Each row of a before or after table is a point. One or more steps were done to the points. Then noise was added and the rows were shuffled. The steps act on columns, c1 being the first. What was done? A step turns or swaps two columns, mirrors them in a line or flattens them onto one, adds a multiple of one to another, or multiplies or shifts one. Angles are multiples of 10 degrees, from the lower column toward the higher: turns from -170 to 170, lines from 10 to 170 but not 90. Use the fewest steps. Two steps may share a column if one is a turn and the other turns, adds or multiplies; they go together, in the order done. Otherwise the lowest column goes first.

Before, 12 rows:
[[ 11  32]
 [ -5   9]
 [ 38   7]
 [ 16  53]
 [-22  37]
 [ 17  58]
 [ 25 -12]
 [-12 -15]
 [ -1  58]
 [ 41  15]
 [-48 -18]
 [-16  28]]
After (12 x 2):
[[-16  11]
 [ 21 -40]
 [ 27  23]
 [ 37  -5]
 [ 57  -8]
 [ 34  28]
 [ 12 -37]
 [ 55  12]
 [ 59  -7]
 [-21  46]
 [  8   8]
 [ -8 -25]]
Steps: turn c1 and c2 by -80 degrees

Before (11 x 3):
[[ 36  48   8]
 [ 38  16  -8]
 [ 34  32  -1]
 [ 22  24   5]
 [-20 -21  21]
 [ 60  40 -21]
 [ -2 -11 -14]
 [ -1 -23  11]
 [-10 -18   5]
 [-36  16 -16]
 [ 12  23  -8]]
After:
[[ 35  49  -8]
 [ -1 -16  19]
 [ 37  16 -14]
 [ 24  21  -2]
 [  3 -14 -15]
 [ 13  16 -18]
 [-20 -10  32]
 [-36   8 -26]
 [ 34  32 -11]
 [-12 -16  13]
 [ 58  29 -38]]
Steps: multiply c3 by 1.3; turn c2 and c3 by -20 degrees

Before:
[[-13  43 -13  -1]
 [ 47 -27 -27 -41]
 [-13 -22 -22  37]
 [ 20 -40 -24  39]
 [-17  21  -4   0]
 [-48  28  20  20]
 [-31  23  18  34]
 [ 17 -19 -15 -20]
 [-32 -31 -33  28]
 [ 24   2 -21  -6]]
After (10 x 4):
[[-25   7 -23  -5]
 [-46  -6 -27 -41]
 [ 16  22  -3  -2]
 [-19 -60 -24  39]
 [ 32 -44 -33  29]
 [ 11 -42 -23  38]
 [-18  -8 -15 -19]
 [ 48  18  19  20]
 [ 15  42 -13  -2]
 [ 29   4  17  35]]
Steps: multiply c1 by -1; add -0.5 times c4 to c2

Before (11 x 8):
[[-16  -5  16  12  10   5   3   3]
 [ 19 -11   5 -21   5 -14 -28  11]
 [-11  -9   8  12  -1 -15   9  -8]
 [-19  -9   2  17   0   0  12  17]
 [ -5  -5  27  18 -27  -7  -2   8]
 [ 17  -4   4  16  -2   6   5  -3]
 [-12  -6   6  -7   1  -2 -60  -1]
 [  0 -12  17  18 -18   3 -17   3]
 [ -9   5  10 -17 -32  -9   9   9]
 [-17  13  11  11   9  -6 -33  12]
 [-17   1  17 -12   7  -1  -7  12]]
After, 11 rows:
[[ 14  -3 -49  15  13   8   1 -30]
 [ 21   0 -43   2 -13   2  -9  -3]
 [  4  11 -52 -10   5  14  13   5]
 [ 15   6 -54 -28   1   2 -54   1]
 [ 13 -13 -51 -30 -15   7 -21  -2]
 [ 13   9 -57 -13 -13  -1  21 -11]
 [-20   3 -56  -6   4  -7   8   1]
 [ -5  11 -44 -23  10  -6  -6 -14]
 [ -2   6 -33 -18  11   6   6 -26]
 [ 10   5 -43 -14  -9  -6  11   6]
 [-11  13 -54  10 -11  12 -39  -2]]
Steps: turn c1 and c4 by 160 degrees; turn c4 and c7 by -30 degrees; turn c2 and c6 by 170 degrees; shift c3 by -60; turn c5 and c8 by 130 degrees
